Each row is a point. Two turns around zero, p and q, are shown by what they do to some points. Write where each new point lands after one turn and then the other. Backwards means that the second turn is done in reverse. Each puzzle has new turns, and all numbers are rounded.

Turn p:
[-20   6  12] => [13 19  8]
[ 25  25 -36] => [-44   0 -24]
[-34  -8  35] => [41 19 20]
[  4 -14 -15] => [-12 -14  10]
[25 -9  4] => [  2 -23 -14]
Turn q:
[18  5 38] => [-23  30  19]
[26 17 18] => [ 1 27 24]
[ 20 -12 -23] => [ 13 -22  20]
[-37   4  -1] => [ -3  -1 -37]
[  8   9 -18] => [21 -4  5]
[-36 -24 -14] => [-10 -31 -32]
Where do these land?
q, then p: [ -9  25 -34] => [-20 -30 -23]
p, then q: [ 21  10 -10] => [  7 -19 -15]
p, then q: [-23 -16 -24] => [-27  21 -14]
p, then q: [-4 -4 25] => [ 6  3 25]
p, then q: [ 15 -14  43] => [  7 -18  44]

Turn p:
[ 19   4 -12  16 -20   9] => [21 22 -9  3  4 14]
[-24  20  -5 -16  -6   0] => [ -7   1   4 -25 -23  -8]
[  4  15   3 -35 -23 -19] => [ 19 -19 -14  -8 -37  -7]
[ 10  22  16  18 -20  -3] => [ 17  14  15  11 -19  20]
[ 11  -7  11 -24  -6  25] => [ -3 -20 -19 -11   1  25]
[ -8  12 -16  12  65   5] => [-10  -8  41 -21  45 -24]
[-11 -67   3  29  11 -17] => [-37   9 -19  53  29 -21]
Turn q:
[ -5  20  20  -5 -32  11] => [-29 -20  -8 -22  -2 -13]
[ 33   1 -17   6   4 -29] => [ 37   6 -25  -3 -15   3]
[  9  18 -38  35 -15 -42] => [ 31  38 -38 -17  -6 -31]
[-29   7  17 -34 -10   9] => [-27 -15  15 -20  27  15]
[ -2 -15  -4 -12  17  37] => [-18   4  25  20 -11  24]
[-15 -42  24 -11  12  28] => [-23 -18  21  42  16  19]
[  9  10  -1  21  24 -14] => [ 30   5  10   3  -9 -17]
Where do these land?
q, then p: [ -5 -26   0 -14 -28  17] => [-29  25   2 -18  11  -9]
q, then p: [ 42   9 -26 -28  23 -25] => [ 36  -7 -31 -20  14  40]
q, then p: [ 28   8 -26  20  40   1] => [ 41   8   0  13 -20  35]
q, then p: [-14 -15  31   7  -9   1] => [-21   2   6  21  15 -20]
p, then q: [-34 -28   5  -7  -5   4] => [-13  29   2  -8  30  -9]
p, then q: [-37  46  26  10 -14  17] => [-52 -36   2 -25  11  -3]
q, then p: [ -8  -9  -6   0 -31 -18] => [  3   5   1 -20  14 -28]
q, then p backwards: [29 14 -3 11 24  3] => [  6  29   7  -6 -18 -21]
